Each point is reached from the start by the listed moves, each made once or not at all, plus a little noise. Say if it took an odd or an even number of moves. Then give how often each move was made.

Moves:
(1): 2.09; 1.50; -0.15; -0.28
(2): 0.20; 1.75; 2.74; -0.36
(3): 1.47; -2.07; 0.25; 2.98
Start: -0.36; -0.38; -0.16; -0.02
Points:
1.91; 2.59; 2.43; -0.78 => even (1, 1, 0)
1.94; 1.06; -0.21; -0.54 => odd (1, 0, 0)
1.41; -0.45; 2.99; 2.58 => even (0, 1, 1)
3.35; 0.51; 2.79; 2.61 => odd (1, 1, 1)

Moves:
(1): 2.14; -0.51; 0.07; 0.99; 0.05; 0.06; 1.03; -2.44; 0.47; 0.26; -0.75
(2): 0.87; -0.04; 2.34; 0.17; -0.92; -0.06; 1.00; -0.03; -0.76; -0.87; -0.22
(3): 0.29; -0.75; 0.37; -0.50; 1.13; 0.04; -0.14; -1.08; -1.90; 1.86; -0.08
(4): -0.73; -1.53; 0.33; 1.08; -0.85; -0.70; 0.85; -0.52; -0.60; 1.26; -0.25
(5): 0.01; 2.65; -1.81; 0.60; 1.38; 0.04; 1.11; 0.47; -0.36; -1.49; -0.36
(6): -2.70; -0.25; 0.17; 3.08; -1.91; 2.88; 1.00; 0.11; 3.29; -0.83; 0.47
(7): 0.06; 0.95; 0.57; -1.69; -0.09; 0.06; 0.75; -0.61; 2.11; -1.60; 0.46
(8): -0.04; 0.77; 1.61; -0.37; -1.05; -1.09; 0.41; 1.76; 0.04; 1.11; 0.98
Start: 0.90; 0.85; -0.58; 0.62; -0.08; -1.20; -0.67; 0.76; 0.82; 0.89; 1.27
Points:
0.22; 0.90; 1.23; 4.17; -2.92; 0.59; 1.84; 0.09; 4.53; 1.52; 1.92 => odd (1, 0, 0, 0, 0, 1, 0, 1)
0.73; 2.24; 3.01; 3.91; -2.27; -0.08; 5.30; -1.52; 3.11; 0.54; 1.53 => even (1, 1, 1, 1, 1, 1, 1, 1)
3.38; -1.25; 4.23; 2.02; -1.67; -2.80; 2.44; -1.62; -1.93; 4.65; 0.90 => odd (1, 1, 1, 1, 0, 0, 0, 1)
3.03; 3.05; 2.53; 1.28; -1.56; -2.86; 4.49; -0.55; 1.75; -0.42; 1.29 => even (1, 1, 0, 1, 1, 0, 1, 1)
0.71; 0.42; 0.90; 6.02; -1.07; 1.10; 4.05; -2.84; 0.97; 1.09; 0.05 => even (1, 1, 1, 1, 1, 1, 0, 0)
